Rows are points. Each copy is the shape, with its points in the same order, stretched, turned, moved and blurred by noise. Say if it was mirrored as well.
In the rows, zero is written as 128.

Shape, 7 rows:
[[115 170]
 [113  79]
 [157  56]
 [228 119]
 [135 156]
 [107 118]
 [139  72]]
Copy 1, 7 rows:
[[114  89]
 [109 174]
 [143 197]
 [220 149]
 [129 105]
 [103 140]
 [128 188]]
Copy 1 is: mirrored
Copy 2, 7 rows:
[[ 67 157]
 [ 97  65]
 [140  44]
 [211 128]
 [ 99 156]
 [ 84 105]
 [127  60]]
Copy 2 is: only turned
Copy 3 (7 x 2):
[[ 79 153]
 [176 156]
 [196 113]
 [136  46]
 [ 95 134]
 [134 161]
 [181 132]]
Copy 3 is: mirrored
Copy 4 (7 x 2):
[[136  79]
 [109 182]
 [137 214]
 [229 158]
 [149 106]
 [113 137]
 [125 193]]
Copy 4 is: mirrored

Shape:
[[ 75 185 143 160]
 [142  92  60 155]
 [130 134 164  92]
 [ 86 118 145 181]
 [ 95 136  92 118]
 [ 71 155 148 119]
 [174 138 143 142]
 [198 175  72  74]]
Copy 1, 8 rows:
[[ 95  76 149  59]
 [143 156  63 156]
 [161 156 195  90]
 [ 74  96 156 136]
 [112 152 113  75]
 [ 95 132 167  54]
 [185 119 151 127]
 [249 165 101  60]]
Copy 1 is: mirrored
Copy 2, 8 rows:
[[ 54 173  96 124]
 [182 169  80  84]
 [109  90 129 105]
 [104 188 134  97]
 [112 146  67  79]
 [ 60 134 101  90]
 [147 117 120 148]
 [152  75  28 146]]
Copy 2 is: mirrored
Copy 3:
[[ 58 184 172 140]
 [108 119  67 173]
 [103 126 155  68]
 [ 65 117 160 156]
 [ 61 154  96 122]
 [ 48 153 157  98]
 [149 136 145 127]
 [167 191  69  96]]
Copy 3 is: only turned
Copy 4:
[[115 185  70 115]
 [176  72  99 182]
 [158 157 155  91]
 [186 164  67 110]
 [127 112  89 124]
 [114 169  95  84]
 [188 156 144 154]
 [111 106 176 191]]
Copy 4 is: mirrored

Shape:
[[157 163  68 133 117  48]
 [129 108 160  72 171 120]
 [ 84  93 111 101 151 169]
 [ 34 123 163 110 112  86]
 [126 189 156 117 186 182]
 [ 97 189  64 171 104 148]
 [ 49 173 164 112 185 129]
 [167 145 171 164 118 144]
 [ 43  67 131 151 160 159]]
Copy 1:
[[177 185 102 129  95  67]
 [143  89 149  93 184 136]
 [ 96  85  75 119 169 152]
 [ 36  98 153 111 124  79]
 [109 172 129 141 229 166]
 [ 82 206  54 169 120 123]
 [ 54 133 143 126 216  99]
 [133 163 169 173 127 174]
 [ 61  48  92 168 155 133]]
Copy 1 is: only turned
Copy 2:
[[159 164  55 146 160  61]
 [101 121 136  71 164 141]
 [ 60 106 100 120 112 175]
 [ 46 144 156 130  98  69]
 [ 77 187 122 127 201 199]
 [103 206  48 199 121 135]
 [ 21 165 155 141 179 116]
 [166 167 142 164 159 184]
 [ 43  79 116 181 110 150]]
Copy 2 is: only turned

Shape, 15 rows:
[[139 148 113 126  74 115 183 146 187]
 [ 97 103 123  97 145 231  91 161 133]
 [133 147 130 147 134 166  95  54 133]
 [112  60 124 121 100 100 170 113 123]
 [ 97 136 108 108 134 106  93 154 150]
 [130 129 151  55  97 118  92  60 132]
 [119 140 114 115 149 106 107 129 131]
 [118  69 139 155 133 124  87 159 117]
 [129  79 152 124 144  97 157 130 137]
 [102  99 129 118 133 109  92 147 133]
 [133 148 147  33 113 101 159 169 150]
 [138 143 121 137  94 116 112 106 124]
 [ 80 153 133 123 133 106 171 157 181]
 [ 86 159 131 153  77 194 109 159 121]
 [130 147 113  58 146 113 110 131 116]]
Copy 1, 15 rows:
[[146 176 112 141 122 129 189 140 205]
 [103 119 137 102 119 226 109 164 119]
 [118 152 113 178 140 156  69  68 127]
 [114  72 128 143 141 101 185 113 137]
 [103 155 115 114 168 119 135 172 128]
 [145 142 149 105 204 137 125  50 128]
 [121 146  96 116 154 115 123 135 119]
 [137  92 141 151 135 111 121 176  96]
 [132  80 125 108 115  84 143 127 149]
 [117 115 132 125 165 111 135 158 113]
 [155 159 125  29 141 128 182 131 165]
 [137 163 119 161 147 122 137 108 123]
 [ 81 162 114  99 124 110 168 169 189]
 [ 91 187 171 167 103 197 143 159 120]
 [139 147 100  66 161 136 144 114 108]]
Copy 1 is: mirrored
Copy 2 (15 x 9):
[[163 142 121  74 139 108 129 220 152]
 [143  83 127  92 131 249 138 137 164]
 [140 128 179 112 165 137  70 116 119]
 [130  81 119 107 118  80 163 164 127]
 [104 139  98 124 120 151 122 159 177]
 [153 137 143  84 104 101  85  82 161]
 [115 152 110 127 147 139 120 129 157]
 [108  93 141 172 101 148 145 161 154]
 [124 107 142 126 129 101 173 161 156]
 [ 99 113 123 143  99 143 137 144 173]
 [147 182 103  74 102 115 185 141 189]
 [146 140 130 125 128 120 101 161 129]
 [ 92 150 118  81 151 131 154 208 173]
 [111 119 140  82 107 200  96 192 116]
 [142 175  92 105 134 135 144 100 167]]
Copy 2 is: mirrored
Copy 3:
[[168 108  65 150  92 148 147 187 141]
 [ 62 105 171  62 115 202 114 189 136]
 [113 154 139 121 119 186 110  90 158]
 [116  74  82 124 117  94 161 123 109]
 [ 89 136  91 132 142 142  86 174 136]
 [147 110  72  78 118 170  72  81 107]
 [116 154 112 122 152 138  95 149 131]
 [ 91  74 162 143 132 111  91 157 136]
 [132  83 108 136 161 118 144 138 113]
 [ 92  99 109 132 146 129  88 150 120]
 [168 101  62  88 130 148 107 183  66]
 [128 131 107 146  95 133  98 128 134]
 [115 123  61 167 142 171 143 191 110]
 [ 84 136 146 147  54 201 108 182 114]
 [126 153  92  74 161 136  95 146  99]]
Copy 3 is: mirrored

Shape, 17 rows:
[[108  99 109 108 108 125 142 141 136 126 123]
 [130 136  98 104 249 138 152 106 130 112  78]
 [146 105 128 136 101 136 106 146 144 159 111]
 [134 122 151 116 120  98  66 118 125 136 139]
 [132 105 116 128 125 138 128  96 116 101  98]
 [171 141 108 235 126 101 156 149 140 110 105]
 [ 98 143  98  96 112 171  70 144 143 119 141]
 [117 128 110 152 156 136 152 124 151 111 124]
 [111 119 157 179 101 128 122 104 133 157 115]
 [225 133 106 182 128 101 115 132 113 113 101]
 [128 129 174 124 105 153 150 148 147 133 143]
 [113 136 111 120 130 116 155 138  80 148 134]
 [121 133 216  93 118 136 141 135 118 114  88]
 [134 110 190 125 101 106 127 144 109 102 103]
 [110 143 130 105 157 112 105 112 120 128 142]
 [110 135 134 116 117 110 111 149 151 109  78]
 [140 126 138  98 106 117 144  75 138 125  84]]
Copy 1:
[[127 111  98 117  98 119 132 132 113 137 149]
 [141 124 110  74 149 183  95  86  82 105  51]
 [144 111 121 176 114 104 129 138 124 143 119]
 [107 107 158 159 127  93 101 104 150 128 121]
 [136 119 112 141  96 143 114  84 114 112 145]
 [147 188 117 169 133  74 101 155  74  77 108]
 [ 93 115  92 148 147 155 106 135 180 157 158]
 [131 150 113 104 132 134  95 133  86 123 138]
 [113 162 164 171  79 111 111 121  92 143 132]
 [165 156 123 184 146  75 103 103 110  70  97]
 [133 116 157 133 124 146 156 178 123 121 162]
 [ 84 125 106 135 137 122 161  97  89 123 122]
 [112  92 166 133  77 156 158 149 139  98 123]
 [116  91 147 150  84 113 131 148 133  87 135]
 [ 89 120 143 118 147 137 106  95 133 136 121]
 [119 124 107 120  87 121 108 148 146 113 111]
 [146 142 141 122  72 126 131  82 137 126 128]]
Copy 1 is: mirrored
Copy 2, 17 rows:
[[119 147 111 100 137 169 153 139 143 145 134]
 [134 124  83 140 241  46 143 124 164 131 134]
 [100 114 134 111 107 154 116 155 148 169 100]
 [124 133 169 122 123 127  81 114 118 142 132]
 [150 118 112 105 153 144 132 132 118 129 105]
 [101 194  75 135 122 132 116 151 123 135  26]
 [100  83 129 136 115 152  76 148 170  94 176]
 [112 156  94 147 163 140 139 130 156 128 113]
 [106 129 137 154 118 171 124 100 112 153  74]
 [144 169  82 105 103  83  88 174 112 166  58]
 [116 135 164 174 112 153 162 143 153 141 123]
 [ 90 147 107 131 154 129 160 143  84 135 150]
 [117 109 206 124 134 104 187 128 142 121 100]
 [127 149 184  92 125 137 156 147 128 125  86]
 [112 137 139 147 173 113 113 108 117 120 155]
 [100 128 139  89 126 118 133 118 172 113 101]
 [159 108 118  97 122 114 162  88 129 147 110]]
Copy 2 is: mirrored
Copy 3, 17 rows:
[[117 113 103 104 108 128 135 127 111 148 113]
 [161 136 113 108 218 137 131 155 130  85  20]
 [123 131 107 123 118 135 108 156 135 193 134]
 [135 133 124  95 159  75  69 125 111 168 137]
 [147 132 104 149 131 125 110 118 112 131  92]
 [144 120 140 221 147 112 175 146 173 160 158]
 [ 90 148  82  94 132 109  74 156 126 109 127]
 [119 112 125 145 157 140 141 134 155 117 105]
 [ 99 135 165 160 125 117 105 119 140 189 121]
 [204 154  98 184 162 113 119 142 141 159 155]
 [129 129 152  97  98 144 119 143 173 142 137]
 [120 173 145 112 131 122 154 143  97 139 119]
 [172 135 167  81  89  98 100 139 160 147  78]
 [170 115 153 114  91  85 111 136 128 158 125]
 [125 143 134  82 173  98 100 127 110 127 113]
 [129 113 102 111 119  72 125 146 151 156  92]
 [160 150 105 114 125 117 122  88 144 155  76]]
Copy 3 is: only turned
Copy 4 (17 x 11):
[[129 109 106 119 107 137 128 136 120 148 117]
 [110 114  66  32 203 159 109 113 140 113 117]
 [169 142 151 136 120 151 111 127 137 156  74]
 [148 126 183 108 134 130  84 133 127 118 126]
 [138 125 109 104 132 152 117 104 128  93 117]
 [147 171  96 185 193 101 125 125 185  90  70]
 [119 147 133 111  87 176  60 168 115 137 145]
 [113 121  95 112 155 147 122 139 157 120 119]
 [118 148 169 130 130 132 145 117 168 127  92]
 [197 178 115 159 193 118  89  86 153  82  88]
 [145 118 148 132 143 166 173 161 125 145 117]
 [103 133 111 121 152 125 134 107 103 167 139]
 [137 131 164  75 162 145 194 155  87 111 101]
 [145 125 161 120 155 120 163 141  92  97  97]
 [113 120 134  83 150 137  96 134 131 130 155]
 [138 158 124  88 127 120 120 164 120 108  93]
 [162 143 123  71 127 135 158 108 142 107 127]]
Copy 4 is: only turned

Shape (15 x 12):
[[121 104 145 147 143 118 136 117 213 107 146 109]
 [ 77 130 146 159 140 105 145 103 140 157 156  98]
 [154  86 150 172 128 121 147 125 137 121 156 134]
 [128 152  81 170 119  98 126 123 124 112 142 109]
 [153 150 110 112 151 127 151 110 137 134 112 100]
 [122  25 144  87 148 102  88 126 116 103 120 150]
 [141 141 129 172 149 111  79 107 134 120 159 121]
 [109 142  97 163 151 197 133 167 129 181 112 109]
 [149 129  80  93  88 145 107 108 126 128 162 110]
 [128 156 137  86 130 112 154 112 150  99 148 149]
 [137 127 124 166 112 135 102 139 117  99 142 125]
 [156  85 134 137   7 106  30 116 115 110 118 139]
 [133 133 136 157 143 109 138 165 123 103 157 111]
 [145 138 147 102 147 135 141 149 136 106 143  89]
 [150 151 122 152 142 119 113 185 154 162 147 116]]
Copy 1:
[[121 115 178 121  81 130  86 139 107 138 137 151]
 [110 105 138 135  91 130 120  94 147 173 104 124]
 [152  88 116 141 111 117  88 130  82 121 148 150]
 [114 162 116 151 138 130 106 134 108 143 118 101]
 [136 138 140 117 150 146 134 140 106 135  97 155]
 [152  95 133  95 158  71  60 110 154  52 134 161]
 [166 131 137 163 144 124  82 150 129 148 134 107]
 [106 105  59 127 117 198 126 190 146 157  95 168]
 [138 152 115  96 161 165  89 114 122 108 143  88]
 [115 158 158 109 142 118 149  98 126 138 171 152]
 [147 130 101 157 134 142 100 147 122 104 150 120]
 [206 176  83 122  96 108  40 114 136  24 144  49]
 [115  97 124 145 138 119 126 158 105 137 148 119]
 [119 102 151 115 148 142 146 151 119 116 138 133]
 [131 125 109 111 120 141 108 196 129 174 131 112]]
Copy 1 is: mirrored
Copy 2:
[[ 97 123 153 174 132 135 150 149 171 110 156 118]
 [ 99 127 161 146 174  98 140 101 107 130 148 126]
 [158 122 148 169 148 135 121 137 142 123 129 111]
 [106 156  89 161 147 135 127 139  93  75 141 145]
 [106 144  92 105 142 136 145 111 159 112 113 140]
 [141 117 198 129  70 111  48 161 175 112 120 129]
 [ 96 167 125 176 150 155  99 122 131 125 145 156]
 [ 82  80  89 123 133 157 155 160 107 177 119 127]
 [128 158 100 104 113 172 139 113 126 112 169 137]
 [117 178 155 111 147 136 162 146 151 115 134 161]
 [108 145 128 160 122 181 112 144 107  97 127 125]
 [145 209 163 184  26 177  90 106  96  86 147  82]
 [106 133 136 146 178 156 123 164 114 104 121 112]
 [ 97 123 145  97 164 174 132 148 160 120 123 108]
 [ 84 154  95 135 169 143 126 187 127 155 149 101]]
Copy 2 is: only turned
Copy 3:
[[148 102 128 154 136 130 116  95 211 138 154  82]
 [104 107 134 173 127  91  90 106 128 149 170 113]
 [160 115 105 172 126 122 104 125 158  93 145 142]
 [ 96 142  89 144  99 121  94 131 143 120 130 104]
 [128 132 100 146 141 141 152 151 135 159 115  90]
 [135  58 123  54 191 127  86 130 123  81 138 147]
 [138 159 103 134 135 106  57 103 140 116 128 106]
 [127 145 134 145  89 182 104 126 111 194 107 146]
 [137 135 109  79  79 119 142 142 109 126 160  89]
 [103 149 121 111 158 111 175 133 172 139 163 110]
 [116 154 119 126 107 141 101 108 135  89 115 123]
 [136 108 131  55  70  67 104  80 107  29  65 118]
 [108 146 136 157 123 141 100 154 158 106 141 134]
 [123 143 156 142 145 149 148 168 148 126 137  98]
 [147 157 149 134  93 118  81 168 163 153 111 133]]
Copy 3 is: only turned
Copy 4:
[[128  74 145 137 110  89 115 120 170  91 118  89]
 [ 84 121 162 123 118  89 169  95 123 152 117 117]
 [139  71 168 173  94 122 156 150 127 118 140 106]
 [129 136 117 164  93  90 160  98 106 132 155  94]
 [152 143 129 120 151 142 154 113 134 131 132  69]
 [154  54 126 140 201 135 144 159  96  87 149 175]
 [123 144 148 185 110 104 125 114 137 121 161 131]
 [ 75 121  98 168 133 154 144 129 138 201 122  54]
 [131 115 129  91 131 142 134 127 127 132 209  81]
 [132 130 118  82 127 145 162 137 157  86 142 105]
 [122 110 123 174  90 130 128 133 103 122 156 116]
 [177  72 124 132  78  99  66 174  71 147 199 181]
 [100 125 136 170 106 109 158 147  98 106 132  87]
 [110 132 141 118 142 147 136 145 112  96 132  67]
 [ 93 147 129 173 121  87 130 179 148 151 139  61]]
Copy 4 is: only turned

Shape, 17 rows:
[[ 94 137 180 140  90  78 160 126  98 135 131 145]
 [ 81  83  77 111 133 153 138 129 162 108 134 153]
 [147 161 152 131 110  96 158  99 153 177 150 144]
 [158 131  73 175 180 169 116 176  87 127 175  99]
 [133 116 208 108  96 118 130 131 116 139 168 129]
 [140 151 203 101 157 120 153  95 112 145 117 132]
 [105 118  95 136 108 144 122 119 151  55  84 133]
 [128 167 162 114  93  99 163  80 118 116 172 122]
 [ 70 156 102  98 107 145 115 155 148 119  93 140]
 [146 142  64 114 194 185 114 164  69  96 213 144]
 [100 126 119 123 120 176 190 154 153 101 129 109]
 [124 111 170 126 121 106 161  76  87 156 134 133]
 [188 126  83 128 144 191 103 153  99 109 176 125]
 [109 118 155 117 134  95 119 116 155 124 149  98]
 [131 152 214 135 139  62 169 109 142 121 151 156]
 [167 119  91 149 151 185 119 171 111 110 169 173]
 [189 109  50  95 160 144 139 194  91 103 157 125]]
Copy 1:
[[122 106 172 132 106  51 168 150 104 126 103 177]
 [ 96  54 114 139 158 142 111 125 169  92 126 171]
 [134 162 152 103 132  62 164 128 151 143 139 166]
 [141 116  60 179 147 169 149 148  88 126 168 105]
 [116 123 190 124  74 111 158 143 112 150 142 161]
 [115 135 191  95 138 106 182 142 102 152 100 134]
 [132  76 132 133 138 127 100 100 129  65  74 157]
 [124 139 184  97 115  84 175 125 107  82 157 156]
 [137  72 148 105 156 105  75 172 144 105  99 166]
 [108 113  67 139 166 213 156 173  68  93 193 133]
 [134  71 145 133 134 130 156 161 176  74 125 112]
 [128 101 168 119 132  90 201 106  97 146 130 156]
 [153 121  84 129 116 206 139 136  93 106 169 135]
 [ 87 121 164 138 117  98 111 110 128 132 129 129]
 [ 73 176 183 125 116  62 182 135 134 126  99 152]
 [134 120  84 161 133 198 159 157 125 102 151 170]
 [107  98  33 116 106 179 149 150  91 109 153 116]]
Copy 1 is: mirrored
Copy 2:
[[110  96 155 164 126 119 111 119 119 151 109 127]
 [124 113  94  89  64 130 169  93 126 101 107 126]
 [138 125 109 151 113 122 115 110 159 195 132 142]
 [165 191  69 132  95 136 114 167  68 102 196 126]
 [149  92 157 112 120 137  78 138 147 152 146 123]
 [163 139 148 122 186 125 138 106 137 165 121 125]
 [158 112  91 148  95 131 170 106 136  64  67 135]
 [128  93 105 167 158 125 109 114 165 142 149 124]
 [ 98 154  95 110  96 150 133 132 134 122  49 114]
 [131 173  50  84 121 137 106 165  69  80 206 169]
 [129 123 103 128  95 174 192 136 142 112 130 116]
 [163  92 139 138 142 117 114  83 100 170 136 120]
 [175 148  53 104  92 161  99 160 108  98 168 162]
 [141 121 130 115 116  87 123 130 161 133 135  95]
 [134 105 178 152 150  87 141 120 167 164 140 150]
 [156 159 100 112  80 161 110 156  95 108 157 190]
 [166 132  37  82 104 133 132 200  77 128 156 155]]
Copy 2 is: mirrored
Copy 3, 17 rows:
[[ 93 113 113 155 101  60 184 124  99 133 113 128]
 [ 65  86  84 124 150 162 108 136 196 122 126 181]
 [147 146 126 167 126  88 187 122 171 150 137 133]
 [132  94 178 179 142 236 116 192 100 101 156 138]
 [128 120 106 155 143 100 145 125  80 177  96 147]
 [142 143 156 110 152 107 191 111 116 136  98 138]
 [ 84 120  99 137 122 147  92 104 164  57  83 150]
 [114 164  90 147 140 118 182  91 112 125 133 122]
 [ 75 161 115 110  98 140 116 166 183 121  93 166]
 [131 116 129 120 173 249 121 195  92  99 200 186]
 [ 76 122 111 172 143 177 158 165 162 106  71 163]
 [114 104 139 125 108 110 191  84 118 139 124 129]
 [168 107 122 154 145 225 101 163 117 107 140 172]
 [ 99 124 122 131 164 113 124 115 139 139 116 107]
 [117 130 140 154 175  41 200 115 106 125 121 129]
 [153  82 131 164 146 195 113 176 132  96 152 205]
 [168  79  87 123 137 204 127 212 128  76 145 142]]
Copy 3 is: mirrored

Shape (15 x 12):
[[118  98 115  89 127 108 102 183 123  81 142 161]
 [137  86 145 192 124 151 119 193 146 101 118 135]
 [111 172  93  85  82 136 116 177  75 130 176 159]
 [ 91 183 128 146 185 143 103 147 135 196 148 104]
 [144 114  99 181 189  71  81 136  89 131 152  51]
 [159  74  48 163 152 121 161 146  79 135 143 121]
 [115 182 129 154 194 181 141 151 168  86 193 111]
 [185 160 113 164 109 174 169  88 134  87 160 134]
 [136  73  83 120  91 155  99 138 153 105 174  74]
 [129 114 153  80 106 128 114 129 176  89 140  59]
 [ 95  97 145 121  81  74 175 127 116 160 139 135]
 [111 116  62 153  85  87 149 113 172  82 129 101]
 [104  69 114 115 121 170  86 159 142 106 202  99]
 [109 104 141 175 173  89  95 146 144 165 125 144]
 [ 77  73 143  86 133 193 156  95  74  77 152 124]]
Copy 1:
[[167 131 135 155 160 109 106 187 131  88 107 143]
 [142  95 121 208 120 163 122 146 118 128 147 131]
 [100 158 110 127 170 105 102 194  73 112  72 126]
 [ 39 101 127 120 186 147 142 153 158 153 154 150]
 [108 139 127 154 170  49 130  81 181 187 172 140]
 [169 142 107 147 189 114 145  70 113 156 109 143]
 [ 87 165 156 155 182 178 111 143 102  82 211 164]
 [134 198 159 126 112 193 108  97  84 127 138 107]
 [155 118  94 137 140 131  34 111 129 118 145 150]
 [149 105 131 104 114 123  67 160 152  98 183 103]
 [133  82 107  87  81 104 167 132 138  94  93 113]
 [153 170  69 143  99 131 119  97 187  83 137  94]
 [127  94 121 150 163 125  34 132 111  89 146 186]
 [103  90 134 149 132 132 165 137 194 144 130 167]
 [128  77 191 117 175 125  78  99  81  42 105  99]]
Copy 1 is: only turned
Copy 2:
[[101 130  66  73 131 134 141 156 120 108 158 143]
 [111 132  71  83  79 154 111 121 170 111  94 151]
 [165 177  98  82 136 148 154 183  42 146 157 161]
 [169 111 166 103 162 202 130 140 115 200 105 143]
 [186 126  62  70 190 178 156  75 159 160 100  84]
 [159  95  20 132 133 139 154  55  78 101  97 150]
 [113 168 140 138 159 224 175 169 193 130 105 200]
 [171 196 105 185 126 162 138 114 154  92 130 180]
 [114 152  71 148  96 210 144 118 146 136 159  85]
 [102 163 138 135 119 167 156 153 182 130 179  80]
 [144 130 121 105  86  94 154  67 104 150 173 139]
 [102 165  63 191 125 121 131  72 156 172 148 131]
 [ 98 147  86 101 104 233 140 130 149 137 160 110]
 [159  86 100  67 143 158  96  79 155 163 132 136]
 [ 73 164 160 119 129 164 146  94  78  63 148 111]]
Copy 2 is: mirrored
Copy 3, 15 rows:
[[116  76  94  82 143 160 126 180  90  53 114 128]
 [ 88 165  88 147  95 138 129 220 114  96 121 103]
 [153  60 100  86 149 179 180 163 124 160 122 177]
 [107 116 111 155 173 121 122 103 139 190  99 107]
 [148  74 104 125 115  53 135 142  75 136 103  61]
 [104 128  45  79  89  77 187 136 117 129 137  91]
 [147 102  68 171 167 217 132 156 150 147 128  45]
 [152 139  87 172 116 201 223 138 149 127 181  95]
 [169 104  89 120  52 173 131 121 117  94 118 134]
 [152 105 165 126 105 208 114 110 117  72 115 106]
 [ 53 123 168  99 110 150 143 118 114 108 192 158]
 [ 79  73 125 142  56 172 178 126 151  76 151 104]
 [159 102  77 120  83 190  86 144  78 118 119 141]
 [ 57 130 102 150 147  77 101 140 115  95 127 115]
 [108 136 103  94 123 215 162  93  23 130 144 134]]
Copy 3 is: mirrored
Copy 4:
[[115  94  73 130  96  74 131 213 115 112  89 107]
 [121  98  96 182 174 137 182 192  98  81  88 113]
 [100 132 163 157  47  92 128 185 109 133 164 145]
 [121 149 119 206 174  73 119 109 107 162 172 134]
 [184 169  50 183 167  77 112 139  39  90 168  55]
 [164 143  61 118 111 156 172 125  28 127 140 119]
 [ 78 163  95 159 187 119 152 200 143 113 213 138]
 [151 172 149 116 128 181 170 164 148  87 166 109]
 [109  93  71 159 103 180 138 197  99 126 145  32]
 [109 111 104 132 162 135 105 202 145 121 109  24]
 [148  66 170 105 123  88 161 117 103 140 106 101]
 [110 141 115 122 100 119 199 147 117 127 128   7]
 [ 83  72  51 168 132 144 116 220 101 111 164  86]
 [162  97  77 194 168  59 157 128 115 130 113 116]
 [ 73  95  90  62 105 174 104 130 123  57 141 141]]
Copy 4 is: only turned

Shape (17 x 12):
[[128 144 115 115  51 157 128 148 128 108 165 143]
 [167 128 136 136 186 102 108 115  92 113 144 149]
 [159 166 180 146 137  73 108 108 131  83 152 161]
 [ 93 144 136 143  76 173 136 143 166 108 147 113]
 [108 123 162 169  88 161 134  76 115 141 168 154]
 [130  34 159  94 104 158  58 118 105 132  95  62]
 [ 73 141 141 133  85 144 106 138 154 168 134 153]
 [133  67 162 104 128 177  76 107  90  98  52  53]
 [115 148 130 161  78 172  85  94 169 131 180  90]
 [181 121 127 165 154 121 140 168 132  87 125 154]
 [177  99 160 112 165 103 133 153 123 146 144 140]
 [149 114 113 164 157  73 107 163  83 103 149 138]
 [126 123 115 124  83 145 117 112 146 165  94 113]
 [122  92 130 130  59 132 136  83 157 138 114 118]
 [156 125 165 168 149  73 142 167  93 126 150 115]
 [ 70 110 108  95  79 161 157  93 175 115 137 107]
 [165 150 143 120 146 103 136 140  87 140 128 112]]
Copy 1:
[[156 167 105 112  89 111 117 143  94 115 158 114]
 [145  98 173 112 175 147 130  83 106 112 165 139]
 [176  86 193  80 161 125 155 131 107  98 158  99]
 [126 129  92 125  82 142 127 165 139 127 151 108]
 [148  91 139 144  60 147 154 108 106 127 141  89]
 [133 151 130 131 124 193  45  82 150 119  67 106]
 [124  91 133 134  77 105 115 143 136 180 125 122]
 [127 159 129  96 145 233  77  94 140 132  69 111]
 [174 120  93 146  70 145 119 124 175 136 176  72]
 [154 107 133 114 158 154 138 131  98  82 148 182]
 [138 124 185 157 159 132 114 109 123  97 131 159]
 [135  74 122 118 188 126 111 106  79 107 152 144]
 [152 145 109 142  99 126 130 111 152 160  95 134]
 [155 137 108 135  83 124 144 103 154 110  79 107]
 [140  81 147 161 182 134 128 137  86 106 137 125]
 [ 92 153  89 119  77 118 137 118 172 109 121 102]
 [147 144 157 142 176 134 137 115 100 137 142 128]]
Copy 1 is: mirrored
Copy 2:
[[151 106 108 134  79 172 154 136  98  87 124 134]
 [131 164 173 111 141 145 144  91 133 164 125  85]
 [135 180 207 156 129 112 169 109 154  93 142 110]
 [130 124  85 151 110 172 130 189 124  73 122 124]
 [114 133 124 127 121 169  82 104 133  93 165 151]
 [132  81 147 101  84 151  70 200 148 174  48 101]
 [ 82 128 106 166  98 175 125 163 122 130 142 157]
 [152 114 140  80 127 168  77 207 168 160   7 101]
 [144 138  75 170  84 171 105 135 162  93 122 121]
 [184 129 157 131 161 135 156 147 103 139 140  89]
 [135 133 162 100 127 108 139 142 122 174 154 100]
 [123 132 171 158 141 125 154 102  78 158 109  77]
 [125 110  85 128 124 150 120 156 144 139  85 170]
 [114  77 107 132 124 141 115 152 162  96 113 156]
 [126 165 168 141 143  86 115 121  73 136 140  94]
 [ 82  79  58 116 122 160 134 184 173  74 116 118]
 [142 175 141  98 133 110 140 114 108 154 105 123]]
Copy 2 is: mirrored
Copy 3:
[[ 90 100 129 124  73 102 138 140 145  85 115 189]
 [150 113 117 111 148  93  72 124 157 148  84 103]
 [183 122 172 108 124  86  96  89 135 116  75 126]
 [ 86  91 161 142  95 141 151 142 129  78 156 164]
 [ 79  55 157 117  64 124  84  84 130 125 114 133]
 [131  63  65 140 112 139  94 145  12 148 143 137]
 [ 72 112 150 135  89 104  90 102 122 113 178 168]
 [143  86  92 129 126 204 111 163  15 148 122 131]
 [107  78 129 124  34 122 115 105 125  81 168 113]
 [164  96 143 160 165 128 121 143 176 147  81 129]
 [169  85 125 117 154  83  90 138 142 172 121 143]
 [131 130 120 164 141  76 105 148 146 159  84  97]
 [114 112 117 128 109 139 130 106 105 156 158 164]
 [105  76 129 127 107 133 144  73  91 134 134 164]
 [162 101 162 139 136  75 110 151 139 177 104  96]
 [ 59  93 139 109 130 124 154  93  92  71 167 159]
 [149 132 130  94 132 101 120 148 144 166 112 116]]
Copy 3 is: mirrored
